Every row gives one point. The points of each table are mixes of a few directions, plus a little noise. How many directions does each table use, and how many do they share? Where both have some left over, give the other angles between the two spaces (their principal angles), to ten degrees, smallest first.

First (7 x 3):
[[ 2.9  8.6  3.2]
 [-0.4 -1.2 -0.4]
 [-2.3 -6.6 -2.4]
 [-2.0 -5.9 -2.2]
 [-1.2 -3.8 -1.4]
 [ 3.4 10.0  3.7]
 [-0.4 -1.0 -0.4]]
Second (6 x 3):
[[  5.2  -4.5   3.8]
 [  0.4   2.5  -6.1]
 [  3.0  -1.8   0.3]
 [-11.2   4.7   3.5]
 [  0.4   0.5  -1.5]
 [  2.3  -1.3   0.0]]
Directions: first 1, second 2, shared 0; angles 80

First (6 x 6):
[[ 4.0  0.0  3.1  1.4  2.1  2.2]
 [-5.5  0.0 -4.3 -2.1 -2.8 -3.1]
 [-2.4  0.0 -1.9 -0.9 -1.1 -1.3]
 [-8.2  0.0 -6.4 -3.0 -4.2 -4.6]
 [11.4  0.1  8.8  4.3  5.7  6.3]
 [ 0.8  0.0  0.5  0.3  0.3  0.4]]
Second (9 x 6):
[[ -5.8  -3.0   3.6  -0.4   1.4   2.2]
 [  5.1   1.9  -2.5   0.2 -11.7  -5.8]
 [ -4.5  -3.0   6.7   6.3   2.6   5.1]
 [ -2.1   0.8   5.4   4.3  -1.4   1.9]
 [  5.2  -2.7  -9.9  -3.9   6.5  -0.7]
 [  1.2   2.8   0.2  -0.1   1.2  -0.1]
 [  4.0   4.9  -5.0  -5.1   4.3  -2.1]
 [  2.1  -1.6  -3.5  -1.0  -1.9  -1.6]
 [ -5.3  -0.3   4.9  -0.4  -0.7   1.2]]
Directions: first 1, second 4, shared 0; angles 40

First:
[[ -0.5  10.3  -4.7  -0.8   2.0  -4.8   8.1  -1.4   0.7]
 [ -3.4  -0.7   2.6  -0.6   3.1   1.9  -2.7   1.9   0.4]
 [ -1.2  -5.2   3.4   0.1   0.3   3.1  -5.0   1.5  -0.2]
 [ -7.9  -8.0   9.7  -1.1   6.2   7.5 -11.6   5.8   0.5]
 [ -2.3   3.1   0.2  -0.6   2.4  -0.5   1.0   0.7   0.5]
 [  5.2   2.1  -4.7   1.0  -4.4  -3.3   5.1  -3.2  -0.5]
 [  6.0  -5.6  -1.7   1.4  -6.4   0.0  -0.8  -2.5  -1.1]
 [ -1.1   3.5  -0.9  -0.5   1.4  -1.2   2.3   0.0   0.4]
 [ -3.9  -0.1   2.9  -0.8   3.7   1.8  -2.5   2.2   0.4]
 [  8.8   0.4  -6.7   1.7  -8.2  -4.2   6.0  -5.1  -1.0]]
Second (10 x 9):
[[  0.7  -5.8   2.3   0.4  -1.5   2.6  -4.3   0.6  -0.5]
 [  1.0   2.4  -1.8   0.0  -0.6  -1.5   2.5  -1.0  -0.1]
 [ -0.1  -6.4   3.3   0.4  -0.7   3.1  -5.2   1.2  -0.3]
 [ -2.5   3.4   0.1  -0.7   2.8  -0.5   1.3   0.8   0.5]
 [ -9.5   7.2   3.3  -2.3   9.9   0.7  -0.1   4.1   1.6]
 [  1.6   3.5  -2.8   0.2  -1.0  -2.4   3.9  -1.5   0.0]
 [  2.1   0.1  -1.6   0.4  -1.9  -0.9   1.4  -1.2  -0.2]
 [ -3.7  12.9  -3.7  -1.5   5.3  -4.6   8.3   0.0   1.2]
 [  7.1  -2.1  -4.1   1.4  -6.9  -2.2   2.7  -3.5  -1.0]
 [  3.4 -15.2   4.8   1.5  -5.4   5.7 -10.2   0.6  -1.3]]
Directions: first 2, second 2, shared 2

First, 11 rows:
[[ 1.1  2.9 -9.8 -0.2 -4.2 -3.5 -4.8  7.2  7.3 -0.3 -5.4 -5.1]
 [ 1.7  1.5  5.0  3.3  2.3  1.8 -3.5 -6.3  0.9 -0.9 -0.2  6.1]
 [-1.8 -0.6 -1.1  2.9 -2.6  6.6  5.4 -0.6 -1.6  2.8  0.8  0.3]
 [-2.4  1.6  4.4  6.4 -1.3  9.5  2.7 -7.6  0.5 -2.5  1.7  7.1]
 [ 4.6  1.3 -4.1  2.5 -0.2 -0.5 -4.0  1.8  2.1  7.2 -4.7 -0.6]
 [-0.7 -3.7  2.7 -3.8  2.2 -1.2  5.1  0.9 -6.7  3.1  3.6 -2.3]
 [-1.0 -3.6  6.7 -4.2  4.1 -2.3  3.7 -2.1 -7.0 -0.5  5.0  0.3]
 [-4.5  2.0 -6.3  0.9 -5.9  2.5  1.9  3.8  5.3 -6.5 -0.8 -2.7]
 [ 5.2 -3.2  1.4 -3.1  4.5 -4.6 -0.6  1.8 -6.1 10.3 -0.5 -2.4]
 [-2.1  1.7 -3.5  1.0 -3.2  1.3  0.0  1.6  3.8 -3.8 -0.9 -0.9]
 [ 0.0  0.2  4.4 -5.8  4.1 -9.6 -5.9 -0.6  1.3 -8.9  1.7  0.2]]
Second, 8 rows:
[[ -2.4  -0.2   2.5  -1.5  -3.1  -2.1  -0.7   2.7  -4.5   0.4  -0.3   1.2]
 [ -5.9  -0.9  -3.8  -1.1  -7.2   3.3   7.6   5.1  -1.1  -4.4   1.2  -4.0]
 [ 10.0  -2.7   3.0   2.3  -9.1  -0.5   4.1  -1.1  -2.3  -5.8  -9.1  -0.3]
 [ -7.7  -0.3  -3.2  -1.8  -5.1   2.4   5.5   5.3  -1.6  -2.4   2.8  -3.1]
 [  6.8   0.8   2.1   1.9   7.3  -1.8  -5.9  -5.8   3.2   3.2  -1.3   2.8]
 [ -0.5   1.2  -0.5   0.1   5.9  -0.2  -3.4  -2.0   2.4   3.0   2.5   0.9]
 [ -0.3   0.0  -3.7   0.9   0.4   3.0   3.2  -0.5   3.6  -1.7   1.0  -2.5]
 [  0.0   2.3   3.7  -0.7  10.9  -4.2 -10.5  -3.6   0.3   7.8   3.2   4.9]]
Directions: first 4, second 3, shared 1; angles 60, 90

First:
[[ -6.5  -7.3  -3.1   1.6   0.1  -7.6  -4.3  -5.7   0.2   2.6  -2.9   0.7
   -3.7  -1.4   1.1   6.2   2.8  -3.3]
 [ -1.0  -1.0   2.3  -2.3   0.2  -0.9  -3.1  -3.2   1.3  -0.6   5.7   3.2
   -3.6   0.8  -3.4  -1.9  -0.3   0.5]
 [  3.2   2.8  -5.1   3.3   2.1   2.2   3.3   4.2   1.2  -1.1  -7.6  -2.3
   10.2  -2.2   0.8   4.1   2.7  -0.6]
 [ -6.5  -7.8  -5.0   0.5  -3.0  -7.5   2.9   1.0   1.8  -2.2   0.7  -4.1
   -7.0  -5.0   5.8   5.2   0.8  -2.9]
 [  4.0   0.9   0.8   1.8  -2.8   5.6  -4.4  -5.4   2.6  -0.4   1.1   2.5
   10.1  -5.2  -1.4   1.9   9.9   0.3]
 [  2.1   4.0   2.2  -1.3   3.0   2.1  -0.2   1.2  -1.0   0.6   0.3   1.8
    0.1   4.4  -3.5  -3.7  -3.8   1.4]
 [  6.2   6.1   8.9  -0.9  -4.4   9.9   0.8   0.9  -4.6   1.7   2.6  -0.6
    1.6   2.2   1.8  -8.2  -1.0   3.7]
 [ -1.6   2.4  -0.8  -2.6   4.8  -3.6   5.0   7.1  -1.5  -0.7  -0.4  -1.5
   -7.6   6.6  -1.4  -3.6 -10.9   0.8]]
Second (9 x 18):
[[ 2.3 -3.5 -1.6  0.2 -1.2  2.6  2.9  0.4  2.8 -3.2  2.4 -5.5 -2.8 -2.5
  -2.1  2.5 -3.3 -0.3]
 [-1.0  3.6  1.4 -1.9 -1.8 -0.5 -2.3 -3.1 -3.8 -0.6 -1.0  4.7  1.3  0.3
   0.3 -1.2  4.1  1.3]
 [ 1.7  0.9  2.3 -5.9 -6.8 -3.2  0.6 -6.2  1.9 -1.0  6.3 -1.1 -1.7 -2.9
  -3.2  1.3  3.6  3.2]
 [ 2.1 -5.1 -6.0  8.4  7.2  6.6  3.9  6.3  0.0 -2.8 -4.5 -4.9 -5.0 -0.4
  -0.6  2.0 -7.3 -3.3]
 [-1.7 -1.0 -4.4 12.0 15.5 -5.3  0.4 10.2  0.2 13.3 -8.4  3.6 -1.8  7.8
   3.4 -3.9 -3.3 -3.6]
 [-2.5  2.8  2.0  0.4  2.9 -5.9 -2.7  1.3 -0.3  7.5 -1.7  5.0  3.3  4.1
   2.7 -3.3  2.7  0.0]
 [-1.8  0.1  4.9 -7.4 -7.2  0.3 -2.2 -1.9  3.3 -3.0  4.4 -2.2  7.0 -1.5
   2.0  0.3  0.1  0.6]
 [-1.2  3.0  3.5 -5.6 -5.7 -0.9 -2.5 -4.5 -1.2 -2.0  2.3  2.4  3.5 -1.0
   0.3 -0.5  3.9  1.9]
 [ 2.3 -0.8 -2.0 -0.1 -2.7  6.1  1.7 -2.7 -2.9 -8.0  0.1 -1.8 -3.7 -3.9
  -2.7  2.6 -0.4  0.5]]
Directions: first 5, second 4, shared 0; angles 40, 50, 60, 90

First:
[[-4.8  6.9 -4.6 -1.3  1.5 -0.6  4.2  4.4 -0.7  5.0  1.5 -2.3 -0.1  5.2
   0.2  0.1 -3.7 -6.0 -1.0  1.9]
 [ 6.1  5.7 -8.2  1.2  3.1 -1.4  4.4  7.7 -2.7  2.3  4.3  1.7  2.5  4.9
   1.5  3.6  0.7 -4.3  4.9 -2.9]
 [ 4.9  7.0  1.3  1.3  7.4 -0.3  0.2  8.3 -7.5 -1.9  5.8 -0.1 -2.9  6.4
   4.2  1.9 -2.9 -5.0  4.2 -5.8]
 [ 7.6 -1.6  6.4  2.1  4.1  0.7 -4.5  1.4 -4.8 -6.4  2.4  2.0 -2.6 -1.0
   3.2  0.8  1.0  2.4  3.5 -6.1]
 [-5.1  0.5 -0.2 -1.4 -1.4  0.1  0.8 -1.4  1.7  2.1 -1.4 -1.7 -0.2  0.0
  -1.1 -1.4 -1.5 -0.7 -2.7  2.7]
 [-1.5 -9.1 -3.0 -0.7 -8.4  0.0 -0.1 -9.0  8.7  1.2 -6.1  1.9  4.8 -7.9
  -4.6 -0.9  5.3  6.7 -2.7  5.5]
 [ 2.7 -7.7  5.8  0.8 -2.2  0.9 -4.7 -6.1  1.8 -4.9 -2.7  1.8 -0.4 -6.3
  -0.7 -1.2  3.1  6.6 -0.5 -0.7]
 [-9.6 -1.6  2.0 -2.6 -3.5  0.6 -0.2 -5.0  3.9  2.5 -4.0 -2.8 -0.7 -1.8
  -2.4 -3.2 -2.1  0.4 -5.8  5.4]]
Second:
[[ -0.5  -0.1   4.4  -3.2  -0.3   2.3   1.6   5.3  -2.3   0.3   3.3  -1.9
    2.7  -0.4   0.3  -0.5  -0.1   2.0   0.2  -1.6]
 [ -1.2   3.6  -5.2  -3.6  -0.1  -1.4   2.2  -1.2   1.8   2.2  -0.2   0.1
   -6.2   0.2  -3.8   5.8  -5.4  -7.8  -2.9  -3.0]
 [  0.7  -1.5   6.7  -4.0  -2.0   4.1   0.7   7.4  -1.2  -0.1   3.1  -3.1
    6.3  -2.1   1.7   0.1   1.5   5.7   0.8   0.4]
 [ -0.8   3.0  -1.5  -3.5   1.6  -0.7   2.5  -1.2  -0.8   1.0   2.2   0.8
   -6.5   0.4  -3.4   3.7  -3.3  -6.5  -0.4  -3.2]
 [  9.4  -5.1   2.1   4.1  -4.6   0.6  -9.0 -11.5   9.3  -6.3  -9.6   3.2
    3.0  -8.4   4.2   1.7   9.3   7.6   8.8  17.0]
 [  0.1  -1.8  -0.3   4.0   0.3  -0.6  -1.6  -0.7  -0.1  -0.8  -1.6   0.5
    3.1   0.9   1.8  -3.8   2.3   3.5   0.3   1.4]
 [  0.1  -0.5  10.4  -2.1   3.9   2.4   2.4   1.8  -7.1  -2.6   7.4   0.5
   -0.7   0.8   0.9  -4.3   4.7   2.9   6.0  -1.8]
 [ -0.7   0.5  -5.5  -1.7  -4.3   0.0  -0.4   3.7   4.6   2.9  -3.3  -2.6
    3.0  -1.4  -0.8   4.3  -4.5  -1.1  -5.7  -0.2]
 [ -4.1   2.3 -10.1   7.4   4.6  -6.2   0.8  -6.4  -1.7   2.1  -2.3   3.1
   -6.7   6.6  -2.1  -3.7  -3.4  -7.3  -4.4  -5.6]
 [ -2.5   0.0  -0.8   2.0   1.0  -0.5   1.0   2.9  -2.5   1.3   1.3  -0.6
    1.9   3.0   0.5  -3.3  -0.8   0.9  -2.4  -3.4]]
Directions: first 3, second 4, shared 0; angles 40, 50, 90
